Each point is reached from the start by the listed moves, each made once or not at all, plus a little noise. Say if it took an odd or an even number of moves. Then give how often each move was made.
(in the rows, 128 means zero)

Moves:
(1): [172 115 152]
(2): [ 98 204 127]
Start: [114 117 113]
Points:
[157 104 136] -> odd (1, 0)
[114 117 113] -> even (0, 0)
[ 85 193 113] -> odd (0, 1)

Moves:
(1): [125 118 124 100 163 182 101]
(2): [106 152  94 142 134 148  97]
(3): [124 161 165 136  93 135 139]
(4): [139 107 143 131 109 131 113]
Start: [126 114 134 137  66 130 147]
Points:
[109 149 152 161  21 159 112] -> odd (0, 1, 1, 1)
[116 118 117 151  53 153 100] -> even (0, 1, 0, 1)
[130 116 182 121  49 194 116] -> odd (1, 0, 1, 1)

Moves:
(1): [138 148 136 123 123  94 128 118 108 135]
(2): [ 76 149 116 161 128 116 125 144 145 130]
(3): [142 133 155 143 153 131 106 124 132  90]
(4): [126  60 140 141  78 124 119  89 176 134]
(5): [138 101 133 106 145  82 126 179 148 113]
(6): [151 151 144 140 131 138 160 137 153 150]
(7): [111 148 145 128 123 147 146 115 108 111]
(8): [138 146 155 135  90 160 161 148 151  75]
Start: [130 122 133 114 131 122 147 149 112 133]
Points:
[139 140 139 109 128  86 145 137  89 142] -> odd (1, 0, 0, 0, 0, 0, 0, 0)
[172 139 200 111 129  76 155 206 141  41] -> even (1, 0, 1, 0, 1, 0, 0, 1)
[ 96 113 173 160  39 107 170 135 181  99] -> even (1, 1, 0, 1, 0, 0, 0, 1)
[116 141 161 134 165  32 120 206 133  87] -> even (1, 1, 1, 0, 1, 0, 0, 0)
[110 115 176 178  46 146 199 152 226 107] -> even (0, 1, 0, 1, 0, 1, 0, 1)
[107  73 162 127  73 139 156  96 143 123] -> even (0, 0, 0, 1, 0, 0, 1, 0)

Moves:
(1): [133 116 141 148 124 120 158 127  96 127 128]
(2): [123 128 114 104 139 113 132 115 116 149 158]
(3): [137 128 126 157 162 109 121 107 112 104 134]
(4): [152 118 111 140 107 131 155 115 143 111 146]
(5): [134 100 115 124 130 116 146 140 153 123 101]
(6): [161 133  87 132 138 117 125 147 138 147 134]
(7): [141 140 149 102 133 129 130 105 126 132 101]
(8): [112 140 116 127 140 140 148 149 135 121 146]
(9): [146 108 123  95 153 133 123 145 109  73  97]
(10): [129 148 133 118 111  92  99 157 143 114 117]
(11): [162  99 142 140 139 148 110 145 130 139 141]
Start: [127 119 116 111 125 127 119 118 109 133 127]
Points:
[191  85 125  75 198  99 101 169 121  45  70] -> odd (0, 0, 1, 0, 1, 0, 1, 1, 1, 1, 1)
[191  91  85  93 182  97 111 155 100  48 171] -> odd (0, 1, 1, 1, 0, 0, 0, 1, 1, 1, 1)
[201 109  41  27 153  75 154 166 147  80 104] -> even (0, 1, 0, 1, 1, 1, 1, 1, 1, 1, 0)
[227  36  69 114 214  87 137 147  67 100 124] -> odd (1, 1, 1, 0, 1, 1, 0, 0, 1, 0, 1)
[226  84  99 131 184  79  87 178  68  72 111] -> even (1, 0, 1, 0, 0, 1, 0, 0, 1, 1, 1)

Moves:
(1): [135 125 130 135 129 138 127 132 115 125 124 130 131 151 128 118 118]
(2): [124 129 137 138 123 120 146 124 129 122 125 121 131 134 142 126 114]
(3): [130 121 131 112 138 122 119 124 132 118 119 113 116 120 113 126 125]
(4): [130 134 138 120 130 127 123 123 126 129 133 120 118 128 131 121 151]
(5): [142 131 139 121 125 119 131 142 149 124 138 126 116 119 128 127 108]
(6): [126 130 134 134 128 149 143 111 117 124 119 125 138 130 147 158 122]
(7): [137 122 128 132 119 130 129 142 138 117 140 119 121 122 133 123 121]
(8): [126 132 145 127 129 120 121 139 144 125 133 111 125 121 138 128 124]
(9): [128 112  74 113 120 144 113 119 155 137 133 138 146 141  89 111 123]
(10): [118 103 136 117 156 125 154 124 120 144 120 123 138  97 128 133 139]
(11): [122 100 157 104 138 129 120 117 135 135 137 131 115 106 111 113 135]
(12): [141 117 114 110 116 116 133 130 141 117 120 133 143 121 121 141 138]
(13): [135  94 127 148 143 131 137 121 153 133 120 145 127 130 125 115 111]
(14): [118 122 132 129 134 134 123 121 112 134 119 138 110 144 154 110 125]
Start: [108 122 118 138 142 110 144 156 127 131 125 130 133 124 144 101 118]
Points:
[132  47 169 118 149 115 156 158 192 116 125 134 104  91 176  93  77] -> even (0, 0, 0, 0, 1, 1, 1, 1, 0, 0, 1, 1, 1, 1)
[127  58  81  90 153 112 146 172 176 122 119 102 157 100  98  86 112] -> odd (1, 0, 1, 0, 0, 0, 1, 1, 1, 1, 0, 1, 0, 0)
[110  50 162  65 180  89 154 148 149 137 108 123 103  63 133  83 121] -> even (0, 0, 1, 0, 1, 0, 0, 0, 0, 1, 1, 1, 0, 1)
[108  60 104 146 151 135 152 133 183 116 110 112 121 142 163  75  59] -> even (0, 1, 1, 0, 0, 1, 1, 1, 1, 0, 0, 0, 1, 1)
[107  82 118  84 148 125 113 141 164 150 143 142  94 125 117  45 122] -> odd (0, 0, 0, 1, 1, 0, 0, 0, 1, 0, 1, 0, 0, 1)
[133   7 120  75 179 105 168 133 203 136 115 128 134  87  82  48 100] -> even (1, 1, 1, 1, 1, 0, 0, 0, 1, 1, 1, 1, 1, 0)
[123 103 107 135 123 147 154 149 143 122 130 123 120 167 170  69  74] -> even (1, 1, 0, 1, 1, 1, 1, 0, 1, 0, 0, 0, 0, 1)
[130 109 124 107 142 123 149 137 119 104  99 113 137 132 144 123 130] -> odd (1, 0, 1, 1, 0, 1, 0, 0, 0, 0, 0, 1, 0, 0)

Moves:
(1): [142 111 127  89 120 128 152 150 119 137 103 135 125 132 138 125 127 131
 132 135 127 140 123]
(2): [171 130 110 129 144 103 166 113 148 124 158 111 115 139 147 133 127 162
 101 135 153 123 151]
(3): [109 136 139  91 137 129 144 119 121 123 136 112 137 139 130 125 124 141
 136 115 138 122 126]
(4): [138 129 143 154 121 121 113 110 147 133 156 126 121 138 120 134 137 121
 103 122 113 150 120]
(5): [137 144 106 127 121 132 114 111 141 123 153 132 135 165 112 144 134 121
 129 171 112 136 136]
(6): [132 128 126 112 155 154 150 108 122 126 128 124 127 114 123 123 132 130
 137 135 122 131 135]
(7): [109 142 146 155 113 145  92 170  86 117 103 145 113 122 117 156 155 116
 139 137 160 123 104]
(8): [112 104 132 131 108 141 102 147 109 126 124 120 151 115 117 138 140 118
 108 131 130 134 150]
(9): [119 120 112 115 115 125 138 121  87 137 116 131 122 123 148 140 143 111
 115 124 109 126 147]
(10): [140 133 106  92 129 145 148 119 140 129 137 140 124 142 123 125 137 100
 137 127 143 119 125]
(11): [145 129 140 140 143 123 130 144 134 109 134 104 136 142 142 116 124 127
 118 121 120 124 129]
(12): [130 103 131 122 126 135 128 103 170 119 152 143 108 132 109 137 106  95
 117 147 117 129 111]
(13): [128 130 117 111 150  92 144 130 158 128 170 122 131 125 144 130 135 137
 112 143 130 147 127]
(14): [141 126 139 144 112 154 129 164  96 127 136 111 102 106 143 115 127 174
 153 125 136 111 140]
(15): [120 115 136  90 127 138 115 116 137 109 127 163 122 132 152 116 124  91
 136 138 139 119 137]
(16): [133 107 129 123 132 142  98  94 138 139 147 177 153 135 119 135 146 103
 118 135 115 114  88]
(17): [138 142 144 147 141 118 148 143 112 149 131 111 122 120  97  91 125 159
 128 142 143 137 129]
(18): [143 121 118 118 145 122 136  98 116 118 129 112 116 113 113  99 142 158
 136 116 131 133 117]
(19): [111 147 121 130 134 144 151 114 129 102 124 127 127 119 121  89 128 140
 100 121 130 119 129]
(20): [137 112 120 138 140 132 142 110 120 134 146 144 125 139 101 132 106 143
 134 124 134 152 126]
Start: [138 128 126 131 106 154 146 145 147 156 127 115 127 140 101 120 111 132
 159 143 140 166 150]
Points:
[146  95 133 127 156 150 197 117 120 130 239 128 132 155  55 106 131 146
  42 184 181 181 129] -> even (0, 1, 1, 0, 0, 0, 1, 1, 1, 0, 1, 1, 1, 0, 0, 1, 1, 0, 1, 1)
[150 122 156  12 143 162 165 179 137 142 162 176 142 171 108  93 154  80
 167 186 203 161  82] -> odd (1, 0, 1, 0, 0, 0, 1, 0, 0, 1, 1, 0, 1, 0, 1, 1, 1, 0, 0, 0)
[150 110 191 152 100 167 143 219  72 159 135  90 131 166  45 114 121 168
 130 145 180 222 133] -> even (1, 0, 1, 1, 0, 0, 1, 1, 0, 0, 1, 0, 0, 0, 0, 0, 1, 0, 0, 1)
[206 105 152 136 178 167 207 163 149 118 237 115  51 129  99  89  90 186
 153 203 210 183 161] -> even (0, 1, 0, 0, 0, 1, 1, 0, 0, 0, 1, 1, 1, 1, 1, 0, 1, 0, 0, 1)
[156  91 153 158 129 196 169 102  47 147 196  82 127 116  47  21 148 226
  95 108 131 176 146] -> odd (0, 0, 1, 1, 0, 0, 0, 1, 1, 0, 1, 0, 0, 1, 0, 1, 1, 1, 1, 1)
[177  89  69  13 124 198 221  89  81 163 220  91 105 156  81 114 155 178
 154 174 130 229 183] -> even (1, 0, 1, 1, 1, 1, 0, 1, 1, 1, 0, 0, 1, 1, 0, 0, 0, 1, 0, 1)
[188  86 110 128 113 230 172  62 182 102 249 143  80 163  64  99  94 148
  91 206 146 190 206] -> even (0, 1, 0, 1, 1, 1, 0, 1, 0, 0, 0, 1, 0, 1, 1, 0, 0, 0, 1, 1)
[164  87 190 121 113 218 134 160 141  97 199  99  81 142 122 133 129 133
 126 165 192 157 169] -> even (0, 1, 1, 1, 0, 1, 1, 1, 0, 0, 1, 1, 0, 1, 1, 0, 0, 0, 0, 0)
[153  94 147 119  89 127 149 177 150 138 167 129  86 155 121 164 147  72
 103 177 118 209 112] -> odd (1, 0, 0, 1, 0, 0, 1, 0, 1, 0, 1, 1, 1, 0, 0, 0, 0, 0, 0, 0)

Moves:
(1): [132 131 130 131 137 132 128 140 120 132 121 122 126 127 130 131 115 126
 123 133 132 125 129 130 121 124]
(2): [123 100 109 146 115 122 124 128 131 120 126 126 144 147 131 146 108 134
 141 120 100 130 128 125 126 134]
(3): [122 123 124 120 125 121 124 140 130 131 132 124 118 126 121 125 121 127
 130 134 131 124 125 127 136 137]
(4): [106 117 115 131 131 122 118 123 114 124 123 124 143 122 135 112 118 118
 122 113 132 144 137 132 138 134]
(5): [129 117 126 116 118 126 124 125 120 124 139 134 123 131 125 124 116 119
 137 132 118 134 122 125 118 124]
(6): [127 120 117 121 116 122 111 132 133 129 135 125 133 132 134 125 119 134
 115 128 121 121 125 132 128 131]
(7): [118 117 142 129 155 126 123 141 121 138 122 139 126 114 121 117 143 149
 123 127 140 135 138 116 133 116]
(8): [102 112 129 129 118 106 133 120 127 133 132 128 134 122 133 120 123 118
 110 129 144 117 128 135 142 128]
(9): [132 137 122 134 125 126 123 131 119 133 122 144 146 120 137 127 123 126
 143 127 133 135 136 130 130 123]
(10): [124 139 121 131 131 107 110 144 114 122 133 128 132 136 139 131 125 107
 135 126 118 139 116 116 146 118]
(11): [125 121 120 121 127 121 126 135 131 143 155 123 129 131 130 113 127 119
 124 146 116 126 120 132 132 133]
(12): [138 134 120 125 131 127 136 136 139 133 135 127 134 123 145 128 104 129
 136 128 135 119 121 124 129 127]
(13): [145 121 132 134 135 136 129 122 132 119 124 138 129 126 120 126 128 127
 133 139 126 128 129 119 123 132]
(14): [144 130 120 123 129 132 141 135 127 120 133 133 134 128 126 122 126 126
 119 144 134 123 126 119 135 132]
(15): [133 128 125 134 125 135 128 114 138 133 131 133 126 133 135 141 123 139
 133 133 126 134 133 120 126 118]
(16): [135 134 112 114 137 131 141 127 122 117 131 124 122 115 119 125 125 131
 130 131 121 110 113 121 129 131]
(17): [123 117 127 120 129 120 134 131 128 125 128 122 115 127 130 111 135 122
 143 131 134 113 135 141 129 130]
(18): [126 124 133 133 132 139 128 117 133 118 124 145 126 134 123 134 130 137
 120 117 128 132 139 130 131 131]
(19): [124 130 125 119 136 130 128 131 127 122 123 130 132 138 121 130 123 126
 123 139 122 127 122 121 124 125]
(20): [114 129 132 125 122 135 129 134 136 122 127 131 133 120 139 127 129 130
 128 139 124 130 126 134 130 122]
(21): [134 122 118 128 122 136 121 127 129 136 128 122 128 138 121 143 126 115
 120 119 121 134 128 120 129 129]
(22): [139 132 123 150 128 139 131 123 126 135 119 131 128 136 131 114 125 135
 134 115 139 131 125 119 127 127]
(23): [133 120 134 131 117 135 133 124 136 129 127 123 116 138 124 124 127 128
 125 127 106 124 141 121 116 129]
(24): [123 130 117 133 119 124 135 129 140 130 128 119 126 140 116 132 113 118
 124 118 126 131 124 127 134 121]
Start: [137 142 110 125 133 143 131 138 116 153 149 123 112 121 127 144 128 129
 130 109 138 117 136 131 132 132]
Points:
[162 127  73 110 155 149 153 190 138 148 156 117  87 121 121 134  77 110
 139 144 121  95 123  75 157 102] -> even (1, 0, 1, 0, 0, 0, 1, 0, 0, 1, 0, 1, 1, 1, 1, 1, 1, 0, 0, 1, 1, 0, 1, 1)
[125 110  41 108 152 100 122 185 107 165 180 130 145 117 136  93  35 103
  99 153 125 102 123  76 179 112] -> odd (1, 0, 1, 1, 0, 1, 1, 1, 1, 1, 1, 1, 1, 1, 1, 1, 0, 0, 1, 0, 0, 0, 1, 1)
[157 127  77 131 116 128 108 166 104 167 179 141 110 148 167  98  66 102
 157 112 110 107 134 124 129 119] -> odd (1, 0, 0, 0, 1, 1, 0, 0, 1, 1, 1, 1, 0, 0, 0, 0, 1, 1, 0, 0, 0, 1, 1, 0)
[ 82  66  57 125 139 100 102 191  92 134 154 144 143 136 163  92  41 119
 120 115 141 112 129 110 179 123] -> even (1, 1, 1, 1, 1, 1, 1, 1, 0, 1, 0, 1, 0, 1, 0, 0, 1, 1, 1, 1, 0, 1, 0, 0)
[137 107  40 139 133 150 117 178 124 166 169 143 123 166 131 151  27 119
 154 114  69 133 117  66 145  95] -> even (1, 1, 1, 0, 1, 0, 1, 0, 1, 1, 1, 1, 0, 0, 1, 1, 0, 1, 1, 1, 1, 1, 1, 1)
[122 109  59 133 112 132 105 145 134 130 162 139 113 143 158 108  51 108
 154  96 130 133 128 114 162 118] -> odd (0, 0, 1, 1, 1, 1, 0, 0, 0, 1, 0, 1, 1, 0, 1, 0, 1, 1, 0, 1, 0, 1, 0, 1)
[ 85  94  20 125  97  93 118 151 119 140 196 108 159 139 157 128  56  98
 100 127  92 113 101 118 188 123] -> odd (0, 1, 0, 1, 0, 1, 0, 1, 0, 1, 1, 0, 0, 1, 1, 1, 0, 0, 0, 1, 0, 0, 0, 1)
[129 108  36 157 104 118  88 181 105 143 148 133 163 143 168 125   7  94
 166  95 108 145 114 108 154 123] -> odd (1, 1, 1, 1, 1, 1, 0, 0, 1, 1, 0, 1, 1, 0, 0, 0, 0, 0, 0, 1, 0, 1, 0, 1)
[146  96  43 129 105 114 168 158 124 164 185 120 123 125 147  88  63 117
 157 131 125  62 123 116 156 154] -> odd (0, 1, 1, 0, 0, 0, 0, 1, 1, 0, 1, 1, 0, 1, 0, 1, 1, 0, 0, 0, 0, 1, 1, 0)
[103 112  51  86  99 105 105 164 121 164 187 116 109 132 147 119  91  88
 123 155  92  85 118 118 164 121] -> odd (0, 0, 1, 0, 0, 1, 0, 1, 1, 1, 1, 0, 0, 0, 1, 1, 1, 0, 1, 1, 1, 0, 1, 0)

Moves:
(1): [121 121 111 132 140 126 120 136 113 122 133 120 125 129 142 145 133 122
 125 149 134 121 129 137 121]
(2): [125 143 112 128 132 150 112 118 120 125 108 119 124 120 146 124 124 125
 126 111 117 124 125 136 152]
(3): [132 135 141 118 145  94 120 126 107 119 105 122 138 138 139 162 145 139
 131 110 135 129 154 128 100]
(4): [139 109 136 116 111 133 127 128 121 105 118 135 158 127 130 125 134 140
 129 122 112 125 146 129 131]
(5): [119 128 128 130 133 134 123 149 147 120 121 121 133 150 121 138 129 137
  99 137 129 112 115 117 123]
(6): [114 132 132 136 130 125 133 130 120 116 122 119 118 123 142 123 135 139
 134 136 127 114 116 125 128]
(7): [122 127 134 133 131 125 137 137 129 126 128 134 128 135 137 137 124 142
 129 136 134 113 143 113 129]
(8): [115 139 122 131 127 129 123 124 140 111 139 130 132 163 146 135 110 147
 135 113 122 111 117 123 145]
(9): [136 115 123 133 142 124 128 132 116 135 129 137 127 131 118 129 123 128
 128 120 112 121 115 130 140]
(10): [117 133 122 131 133 125 149 127 137 113 121 118 116 129 123 124 130 126
 110 130 120 142 132 126 129]
(11): [118 114 130 123 134 132 116 134 147 111 133 118 153 130 113 143 142 124
 135 117 129 125 147 110 136]
(12): [141 123 143 119 138 129 136 128 116 128 142 119 145 130 137 132 118 139
 126 134 139 146 134 143 135]
(13): [137 129 113 157 154 122 127 143 144 149 129 117 130 124 139 133 152 124
 115 136 117 115 132 134 129]
(14): [142 129 120 146 123 150 129 123 120 125 118 145 121 130 118 122 119 110
 135 116 130 122 112 132 116]
(15): [131 143 117 145 129 143 138 129 139 130 108 133 145 159 118 144 113 126
 136 137 112 125 122 140 146]
(16): [123 123 136 119 132 122 119 117 118 137 130 140 159 112 133 130 119 122
 142 118 119 136 133 127 127]
(17): [128 120 124 135 144 114 127 118 119 133 135 137 135 129 132 142 154 142
 118 138 139 131 137 125 127]
(18): [118 119 127 134 108 122 130 117 108 130 127 121 124 133 134 137 133 132
 129 120 151 124 132 133 123]
(19): [143 157 109 138 101 133 142  95 109 137 124 113 140 119 122 153 117 117
 152 115 122 136 113 128 134]
(20): [132 115 105 152 150 139 136 142 119 126 108 125 100 141 149 136 135  84
 110 140 117 127 100 117 133]
(21): [129 122 130 131 126 127 116 102 134 129 128 134 139 136 134 126 112 147
 139 138 127 135 142 117 116]
(22): [134 119 144 111 116 146 110 115 163 120 126 153 138 141 130 153 112 133
 123 111 123 123 140 132 145]
(23): [121 149 136 115 122 147 116 115 118 138 128 124 135 131 117 127 131 134
 140 123 106 131 131 135 124]
(24): [143 128 126 124 138 122 141 124 123 132 125 119 129 124 126 121 128 105
 133 125 132 120 128 133 120]
Start: [119 135 147 150 122 105 151 115 119 123 123 110 121 128 120 125 120 125
 119 108 144 117 166 134 103]
Points:
[136 153 134 157 102 167 143  58 142  98  71 132 219 229 146 210  47 122
 151  87  63  75 159 110 144] -> even (0, 0, 0, 1, 1, 0, 1, 1, 0, 0, 0, 0, 0, 0, 1, 1, 0, 0, 1, 1, 1, 1, 1, 1)
[ 79 187 107 180 119 137 140  61 112 121 110  61 181 140 152 188 122 136
 151  52 101  96 187 122 154] -> even (0, 1, 0, 0, 0, 0, 1, 1, 0, 1, 1, 0, 1, 0, 0, 1, 0, 1, 1, 0, 0, 0, 1, 0)
[134 150  85 189 126 148 156  91  63 110  57 105 174 147 176 192  98  78
 142 111  84  99 154 132 153] -> even (1, 1, 0, 1, 0, 0, 1, 0, 0, 0, 0, 0, 0, 0, 1, 1, 0, 0, 1, 1, 0, 0, 0, 0)
[117 132 151 127 140 149  85  59  80  63  57  84 236 163 181 249 115 136
 136  80  91 108 202 121 115] -> even (1, 1, 1, 1, 1, 1, 0, 0, 0, 0, 1, 1, 0, 0, 0, 1, 0, 0, 1, 1, 1, 1, 1, 0)
[127 146 151 163 120 145 142  48 126  80 125 111 238 155 139 204 126 160
 149  57  85 107 189 138 144] -> odd (0, 0, 0, 1, 0, 1, 0, 1, 0, 1, 1, 1, 1, 1, 0, 1, 1, 0, 1, 0, 0, 1, 1, 0)
[ 93 135  81 228 173 123 171 107  89 114  88  37 125 168 147 204 146  96
 106 141 109  58 149  99  97] -> even (1, 0, 0, 0, 1, 1, 1, 0, 1, 1, 1, 0, 1, 0, 0, 0, 0, 1, 1, 1, 1, 0, 1, 1)
[162 139 108 180 117 125 143  43  37  85  36 118 176 167 155 240 125 118
 156  53 125  72 173 178 122] -> odd (1, 1, 1, 1, 0, 1, 0, 0, 1, 0, 0, 0, 0, 1, 1, 0, 1, 1, 1, 0, 0, 1, 0, 1)
[133 144 155 188 175  78 166  64  59 125  94  72 144 151 152 169 165 153
 121 106 159 117 207 156  42] -> odd (0, 0, 1, 0, 0, 1, 0, 0, 0, 1, 0, 1, 1, 1, 0, 0, 1, 1, 0, 0, 1, 0, 1, 1)
[ 87 144  87 228 186 101 170 108 118 109  74  67 129 179 181 183 150 155
  75 162 147  62 185 134 111] -> even (1, 1, 0, 0, 1, 1, 1, 0, 0, 1, 0, 0, 1, 0, 1, 0, 1, 1, 0, 0, 1, 0, 0, 1)
